Rows are points. The ring and each string are closed loops that go straight from each point to the next, and from the last back to the first. Before rounding, they use only three directions, however many columns there are. How many times does the string pass through the ring? Passing back the other way cancels.

Ring (6 x 4):
[[ 51  22  39  29]
 [ 16  33   6  34]
 [ -8  15 -20  11]
 [ -3 -10 -16 -14]
 [  9 -14  14 -16]
 [ 43   6  49  12]]
String, 16 rows:
[[44 30 62 38]
 [83 28 53 40]
 [51 27 69 36]
 [17 19 46 21]
 [31 15 24 19]
 [56 16  5 22]
 [63 27  8 35]
 [43 17  0 21]
 [ 8 19 28 20]
 [ 4 22 31 23]
 [20 16 12 17]
 [39 21 -4 25]
 [54 37 -3 44]
 [40 16  1 20]
 [24 15 18 17]
 [18 26 51 30]]
Times through: 0
String, 14 rows:
[[-10  -3  27  -5]
 [ -7  -6  33  -8]
 [ -3 -19  49 -20]
 [ 31 -24  36 -22]
 [ 40 -13  21  -9]
 [ 34  -3  12   0]
 [  6   5  35   5]
 [ -8  -6  49  -7]
 [ -6 -23  27 -26]
 [  2 -28  -7 -31]
 [ -2 -29 -26 -34]
 [  7 -22 -32 -26]
 [ 20  -9 -19  -9]
 [  9   5  14   4]]
Times through: 2

Ring (10 x 6):
[[ 45   7   4  22  26  10]
 [ 31  28   5  10  26  14]
 [ -6  48   7 -10  17  15]
 [-36  46  10 -19   5  10]
 [-58  22  12 -17  -9   1]
 [-56  -9   9  -3 -18  -4]
 [-32 -39   2  18 -21  -5]
 [ -9 -50  -2  30 -17  -4]
 [ 26 -50  -4  40  -2   0]
 [ 45 -33  -1  39  12   4]]
String, 7 rows:
[[-64 -49  19   8 -25 -21]
 [-24 -59 -31  36 -45  13]
 [-12 -32 -26  27 -30  17]
 [-17 -25  14  14  -2  -9]
 [-27  -9   5   7  -9   1]
 [-54   1 -17   0 -33  15]
 [-86  -7   3 -11 -35  -2]]
Times through: 0
String, 20 rows:
[[-26  31  31 -15  20  -7]
 [-73  56  35 -39   9  -6]
 [-59  26  40 -25  12 -16]
 [-91  14  16 -24 -22  -6]
 [-69  -9  -5  -4 -33   4]
 [-28 -12 -14  12 -23  12]
 [-15 -15  20  10   6 -10]
 [-17 -50  25  21  -1 -22]
 [  0 -73   5  40 -13 -13]
 [ 16 -71 -34  53 -33  15]
 [ 19 -40 -24  39 -17  15]
 [ 11 -15  -2  22   2   6]
 [ 50 -25  24  32  33 -10]
 [ 71 -14  14  36  38   0]
 [ 39   4  27  17  38  -6]
 [  9   5  17  10  19  -1]
 [  9  18 -15  12   0  23]
 [  9  58 -20  -3   7  36]
 [-10  21 -16   5  -8  23]
 [-10  13  12   1  10   2]]
Times through: 2

Ring, 8 rows:
[[ 33  22  -1  31 -32  29 -14   2]
 [ 40  41 -28  15 -12  12   8 -12]
 [ 17  37 -40   6  18  -6  29 -23]
 [-16  12 -32   5  41 -16  39 -25]
 [-37 -20 -18   2  51 -20  41 -20]
 [-36 -50   8   6  33  -9  22  -4]
 [-25 -48  23  20   7   9   1   6]
 [  7 -12  26  40 -32  34 -23  13]]
String (25 x 8):
[[ -3  16 -19  17  15   1  20 -15]
 [ -6  34 -22  27  14   5  19 -19]
 [ 20  65 -52  13  19  -5  33 -31]
 [ 46  55 -63 -12  19 -14  39 -30]
 [ 35  27 -41  -7  12  -8  28 -20]
 [ 11   6 -18   7   9   1  17 -11]
 [  4  16  -1  33  -9  19  -1  -5]
 [ 38  50  -1  49 -47  42 -23   2]
 [ 54  50   3  48 -62  49 -33   7]
 [ 57  23 -19   7 -27  17  -3  -2]
 [ 35   7 -17   3  -8   7   8  -5]
 [  5   0  -2  21  -3  13   4  -3]
 [ 38   5 -19  -1  -7   5   9  -5]
 [ 56  19  -4  19 -42  29 -16   6]
 [ 49  31  12  45 -61  48 -35  12]
 [ 21  33  24  66 -58  55 -39  12]
 [  6  21  11  48 -27  34 -16   2]
 [ 13  10 -12  16  -1   9   9  -8]
 [ 32  19 -31  -2   5  -1  20 -14]
 [  9  21 -14  23  -1  11   9 -10]
 [  0  36 -10  39  -5  19   3 -11]
 [ 23  55 -46  11  14  -2  28 -27]
 [ 35  55 -70 -17  34 -23  51 -37]
 [ 26  21 -51 -19  31 -21  43 -26]
 [  8   8 -25   2  19  -6  26 -16]]
Times through: 2
String (24 x 8):
[[ 21   7 -25  -2  10  -3  21 -13]
 [ 57  41 -45  -7  -4  -1  21 -17]
 [ 79  62 -55  -8 -15   3  18 -19]
 [ 70  63 -38  12 -30  18   2 -12]
 [ 36  47  -5  43 -40  36 -17  -1]
 [  8  18   7  42 -23  29 -12   1]
 [ 13   8  -1  25 -12  18  -2  -2]
 [ 33   6  -8  11 -17  15  -1  -1]
 [ 31  -1  19  34 -45  38 -27  14]
 [ -1 -18  63  75 -68  66 -59  31]
 [ 16 -29  26  26 -31  29 -22  16]
 [ 13 -21   0   6  -2   7   5   1]
 [  6 -31  13  13  -8  13  -3   7]
 [-15 -53  53  44 -33  38 -33  25]
 [-23 -42  54  54 -33  42 -34  23]
 [-24 -21  38  53 -22  35 -23  13]
 [ -2  -9   2  21   0  11   4  -2]
 [ 29 -11 -11  -2  -4   4   9  -2]
 [ 34  -3  -3  10 -20  16  -4   3]
 [ 33   6  -9  10 -15  14   1  -1]
 [ 62  28 -17  11 -35  22  -8   0]
 [ 56  45 -10  31 -46  35 -18   1]
 [ 33  44  -4  43 -38  35 -17  -1]
 [  0  15   2  36 -10  21  -3  -4]]
Times through: 3

Ring, 8 rows:
[[-24 -28  77 -32  37 -14 -48   4   1]
 [-17 -17  53 -38  42 -16 -46  16   9]
 [  0   7  -3 -33  27  -8 -20  22   5]
 [  7  17 -12 -21   9  12  24  18 -22]
 [  5  14  -2 -11  -3  22  41   7 -38]
 [  2   4   2  11 -31  25  40 -28 -49]
 [ -3  -6  11  14 -34  18  19 -42 -41]
 [-16 -22  50  -2  -7   2 -17 -32 -24]]
String, 20 rows:
[[  0   1   1  -3 -12   9   6 -18 -24]
 [ -3  -2  11  -6  -7   8   5 -15 -24]
 [  3   3 -16  10 -32  13  12 -35 -29]
 [ -8  -8  34  -3  -7  13  12 -18 -35]
 [ -8  -9  42   9 -22  25  35 -30 -55]
 [  2   4   5  20 -42  34  56 -38 -63]
 [ -5  -1  39  -3  -6  27  46  -6 -54]
 [ -2   1  14 -10  -1  11  13  -4 -27]
 [  9  16 -28  -4 -15  15  27  -6 -27]
 [ 15  29 -41 -15  -3  18  41  18 -27]
 [  4  19   5 -38  35  12  29  47 -20]
 [  7  21 -13 -36  30   6  16  41 -10]
 [ 20  34 -69 -24   4   4  12  24  -1]
 [ 17  28 -61 -17  -4   5  12  11  -6]
 [ 13  27 -33 -27  14  12  28  32 -16]
 [  7  21  -6 -25  16  20  43  32 -31]
 [  2  16  27 -22  17  32  67  33 -53]
 [ -2   8  34  -9   1  33  63   9 -59]
 [  8  14 -12  15 -39  36  66 -26 -62]
 [ 13  15 -46  19 -50  21  32 -42 -37]]
Times through: 0
String (23 x 9):
[[ -2   9  33 -14   8  29  56  17 -53]
 [  7  18  -4  -5 -11  31  61   5 -51]
 [ 13  20 -42   6 -31  21  37 -18 -34]
 [ 11  15 -40   6 -31  15  24 -23 -28]
 [ 12  17 -34  19 -47  32  58 -33 -54]
 [  2   4   7  23 -46  37  62 -41 -68]
 [ -4  -6  22  17 -35  25  35 -41 -54]
 [  2  -4 -16  36 -67  22  24 -74 -48]
 [  0  -6 -12  22 -48  10   0 -60 -30]
 [ -1  -1  -4  -2 -15   5  -4 -24 -18]
 [-20 -22  73 -18  19   3 -11  -5 -24]
 [-31 -38 112 -19  27  -2 -28 -12 -24]
 [-14 -16  49 -13   9   1 -14 -12 -20]
 [ -5  -7   9  -3 -12   2 -12 -26 -16]
 [ -8 -16  15  11 -29   1 -21 -51 -20]
 [  0  -5 -10  12 -34   6  -5 -45 -23]
 [ -4  -4  15  -6  -6   7   1 -15 -23]
 [-13 -15  56  -3  -4  16  15 -19 -42]
 [ -2  -2  19  21 -41  32  50 -42 -63]
 [  9  13 -19  23 -51  36  64 -39 -63]
 [ 13  18 -43  13 -40  23  40 -28 -39]
 [ -1   2   6  -9  -4   9   8  -8 -23]
 [ -7   0  41 -16  12  19  31   9 -40]]
Times through: 2

Ring, 9 rows:
[[ 32 -20 -34  50  20 -12  12  -7 -36  -4 -14  18]
 [ 32  -4 -52  37  12   1  10 -15 -49 -17 -23  22]
 [ 18  21 -36   6  -8  12  -1 -12 -33 -19 -32  18]
 [  3  29   6 -25 -18  16  -7   2  -4 -11 -31   1]
 [ -6  25  40 -38 -19  14  -8  14  18  -1 -25 -13]
 [-13  14  74 -35 -19  -3 -13  27  47  20 -18 -19]
 [-11   2  73 -12 -18 -22 -17  27  55  34 -15  -9]
 [  5 -15  34  29  -3 -34 -11  15  29  33 -13   9]
 [ 19 -22   3  45  10 -28   0   6   0  19 -11  14]]
String, 29 rows:
[[ 45 -17 -81  69  23  -8  15 -24 -68 -18 -21  35]
 [ 50 -18 -87  60  32   7  25 -25 -84 -32 -19  26]
 [ 40 -15 -46  29  31  17  28 -11 -64 -31 -13   2]
 [ 19  -5   0   8  11   6  11   4 -20  -9 -15  -4]
 [ 12  12 -14  13 -10  -5  -8  -4 -10   0 -28  18]
 [ 15  33 -53  14 -23   3 -14 -20 -31 -14 -42  37]
 [ 12  40 -49  -1 -25  13 -13 -19 -32 -20 -44  31]
 [ 13  29 -22 -21  -9  28   3  -8 -33 -28 -32   3]
 [ 14   8  11 -22   7  25  13   6 -20 -21 -18 -18]
 [  6  14  13 -11  -9   6  -4   6   0  -2 -24  -1]
 [ -9  39  14 -19 -39  -3 -27   2  22   9 -39  17]
 [-16  41  55 -61 -33  20 -16  17  31  -1 -31 -17]
 [-11  21  77 -63 -12  25   0  28  30  -2 -16 -39]
 [  1   1  64 -38   5  17  10  26  17  -1  -9 -36]
 [ -1   9  38 -13 -12  -4  -8  15  22  11 -20  -5]
 [-12  19  49 -16 -29 -15 -23  17  43  25 -26   3]
 [-24  18  91 -31 -35 -22 -29  31  75  41 -21  -9]
 [-23   3 112 -31 -24 -24 -22  41  83  46 -11 -22]
 [ -3 -16  86 -16   6 -10   3  34  44  25  -2 -31]
 [  7 -12  45   0   7  -7   4  20  17  13  -8 -15]
 [  7 -18  53   6   9 -14   4  23  24  20  -5 -16]
 [ 10  -8  26   9   3  -9   1  12   8  10 -13  -3]
 [  5  -2  18  23 -10 -27 -14   8  20  24 -20  15]
 [  7 -13   8  59 -14 -56 -25   5  31  45 -20  38]
 [ 24 -37  -1  68  18 -43   1   6   1  28  -6  20]
 [ 32 -39  -3  48  34 -16  21   6 -23   4  -1  -1]
 [ 22 -16  -3  29  15 -10   9   3 -15   2 -12   4]
 [ 12   2   0  18  -6 -12  -6   2  -1   8 -22  14]
 [ 23   0 -48  55  -6 -25 -10 -15 -24   7 -29  43]]
Times through: 5
String:
[[ -5  39  30 -60 -20  36  -3  10   2 -20 -30 -20]
 [  2  14  44 -42  -2  25   7  17   5 -11 -17 -28]
 [  2  11  29 -13  -9   2  -5  11  12   4 -21  -5]
 [ -5  20  31 -13 -24  -8 -18  11  26  15 -27   6]
 [-26  30  92 -55 -38  -3 -26  31  68  27 -25 -19]
 [-25  16 113 -56 -25  -3 -17  40  74  30 -14 -34]
 [ -3  -6  76 -26   2   1   3  30  34  14  -7 -31]
 [  6  -3  36  -4   0  -4   0  16  14  10 -14 -10]
 [-11  13  44   3 -30 -31 -29  15  49  36 -26  15]
 [-13   5  59  10 -29 -42 -31  21  63  48 -21  14]
 [-12 -14  75  25 -20 -56 -29  29  75  62 -12  10]
 [ 10 -22  42  18  10 -20   3  19  19  22  -5  -8]
 [ 10  -4  17  15  -1 -14  -4   9   7  12 -17   5]
 [  5   4   2  32 -18 -32 -21   1  17  26 -26  30]
 [ 15 -11 -10  50  -4 -35 -12  -1   4  24 -20  30]
 [ 13  -3   6  16   0 -10  -1   5  -2   6 -18   7]
 [ 30 -26  -7  31  29  -2  21   4 -29  -7  -6  -4]
 [ 50 -43 -45  58  52   3  38  -7 -68 -22  -1   1]
 [ 51 -25 -86  74  33  -6  22 -25 -78 -23 -17  32]
 [ 23  10 -59  47 -10 -17 -11 -20 -32  -2 -34  45]
 [ 11  13 -17  21 -15 -13 -13  -5  -5   6 -30  26]
 [ 22  22 -67  34 -15  -5 -11 -24 -40 -12 -40  44]
 [ 32  18 -76  20   2  20   8 -25 -67 -36 -34  26]
 [ 23   6 -22   0  10  21  14  -5 -39 -25 -21  -1]
 [ 17   0   6  -3   9  12  11   5 -18 -12 -16  -9]
 [  1  33 -13  -2 -31  -4 -22  -6   2   2 -39  26]
 [ -7  54  -9 -28 -44  10 -27  -7   4  -6 -47  23]]
Times through: 3

Ring:
[[ 12 -17  -8   1 -53  10  -9   7  29  18  -7   2  -5  11]
 [ 12   1 -18  -4 -35  -8 -28   6  14  24  -1  17   6  13]
 [  9  40 -16  -8  16 -16 -13   3 -12  13  15  -5   4   6]
 [ 10  57  -3  -7  40  -2  19  -4 -25  -2  21 -36  -6   1]
 [ -2  10  -1  -2  -8  10  24  11  22   3  10 -39 -21  -3]
 [ -3 -35  -7   2 -64  12   1  20  56  19  -6 -11 -18   3]]
String:
[[   3   62  -10  -10   50  -14   10    2  -23    2   26  -32   -5   -2]
 [  23  107   14   -7   95   13   60  -25  -72  -28   33  -76  -12   -2]
 [  20   97   16   -6   85   17   64  -21  -61  -28   31  -79  -16   -4]
 [  -2   39   -2   -6   27    0   27    7    0   -1   20  -46  -18   -5]
 [ -16   -7  -16   -5  -22  -10   -3   27   46   19   10  -19  -17   -5]
 [   4   10   -7   -3  -14    2    5    8   15   10    7  -19  -10    3]
 [  19   45   10   -2   22   21   41  -11  -22  -12   13  -50  -15    2]
 [  10   26    6   -1    4   19   35   -2    0   -5   10  -45  -18    1]
 [   9   18    6    0   -6   20   34    0    7   -4    7  -43  -19    1]
 [  -5  -24    1    2  -47   19   23   17   51    8   -1  -34  -27   -2]
 [ -24  -80  -16    3 -105    5  -14   43  107   34  -12   -1  -27   -2]
 [ -20  -69  -23    0  -96   -6  -31   40   95   39  -10   15  -16    2]
 [  -7  -28  -18   -2  -55   -5  -20   24   53   27   -2    5   -9    4]
 [  17   19    4    0  -11   19   23   -5   -1   -1    4  -30  -12    6]
 [  20   -3    8    4  -39   31   25   -5   13    0   -6  -27  -14    9]
 [  21  -16    4    4  -57   29   13   -3   22    7  -11  -13  -11   12]
 [  27   28    8    1   -7   26   27  -14  -17   -6    2  -30   -8   10]
 [   9    0   -9   -2  -31    4   -5    7   19   15    0   -5   -5    8]
 [  -1  -37  -24   -2  -72  -10  -40   22   53   36   -8   28    1   11]
 [   9  -27  -24   -2  -68  -10  -45   14   38   35  -10   35    8   16]
 [  19    3  -17   -3  -37   -5  -31    1    7   23   -4   23   11   17]
 [  28   41   -3   -3    7    7    4  -14  -28    2    6  -11    4   13]
 [  18   32   -2   -3    4    7   10   -6  -13    3    8  -20   -4    8]
 [   7   11  -13   -4  -17   -5  -10    7   11   16    5   -3   -2    7]
 [  18   40   -6   -5   12    0    3   -7  -20    5   10  -15    1    9]
 [  19   58  -15   -9   31  -16  -14   -8  -35   10   16   -1   12   11]
 [  13   53  -18  -10   29  -21  -18   -1  -26   13   17   -1   10    8]
 [  24   69    3   -6   44    7   25  -17  -45   -9   18  -36   -2    6]
 [   5   17  -12   -5   -7   -5   -5    8    9   13    9  -11   -4    5]
 [  -5   16  -21   -8   -3  -21  -20   17   18   22   13   -2   -2    2]]
Times through: 0
String (28 x 14):
[[  -7  -67  -24    1 -104   -4  -41   31   81   41  -16   31   -6   10]
 [  18  -24   -6    2  -67   16  -11    3   29   18  -13    8   -3   15]
 [  24    0   -4    1  -41   15   -4   -5    6   11   -7    1    1   15]
 [   7  -35  -24   -2  -76   -9  -47   17   44   37  -12   38    7   16]
 [  -6  -45  -34   -4  -81  -24  -62   30   63   47   -9   47    7   12]
 [  -6  -44  -40   -5  -80  -32  -75   31   62   52   -9   58   13   14]
 [  11    3  -27   -6  -33  -21  -48    9   13   32    0   34   15   15]
 [  -9  -29  -46   -9  -61  -45  -84   32   52   55   -3   63   18   13]
 [  -3   -9  -25   -6  -36  -19  -35   20   35   31    3   18    2    7]
 [   3    5  -14   -4  -22   -6  -12   11   20   18    5   -3   -4    6]
 [ -11   -6  -36   -9  -29  -37  -55   28   38   40    7   31    8    6]
 [  -1   39  -29  -12   20  -36  -36   13   -4   25   19   11   10    5]
 [  26   98    4   -9   79    1   32  -22  -69  -16   28  -47    0    4]
 [  18   60    2   -5   38    7   26  -11  -33   -7   18  -39   -6    4]
 [   4   17  -10   -4   -7   -3    0    8   11   11    9  -15   -7    3]
 [   4   16   -9   -4   -8   -1    2    8   11   11    9  -17   -8    3]
 [  18   53    7   -3   31   15   36  -12  -28  -11   16  -47  -11    3]
 [  14   68   14   -4   54   20   58  -12  -34  -21   23  -72  -21   -4]
 [  16   62   17   -2   45   25   61  -14  -31  -22   20  -73  -22   -3]
 [  -4   14    3   -2   -1   14   36   11   22   -2   12  -52  -26   -6]
 [ -19  -32  -12   -1  -49    1    3   31   68   21    3  -21  -25   -5]
 [ -15  -36  -18   -2  -58   -5  -15   30   66   28   -1   -3  -16    0]
 [ -20  -54  -19    0  -77   -4  -19   37   83   32   -5    2  -19   -1]
 [ -10  -34  -16   -1  -59   -3  -15   26   60   26   -3    0  -13    2]
 [  11    8    3    0  -20   19   22    1   12    2    3  -31  -15    4]
 [  13   -8    7    3  -39   28   27    1   23    1   -4  -32  -19    5]
 [  -2  -67   -8    5 -104   19   -8   23   79   26  -18    3  -18    7]
 [  -5  -57  -18    2  -92    2  -27   27   73   33  -13   17  -10    8]]
Times through: 1
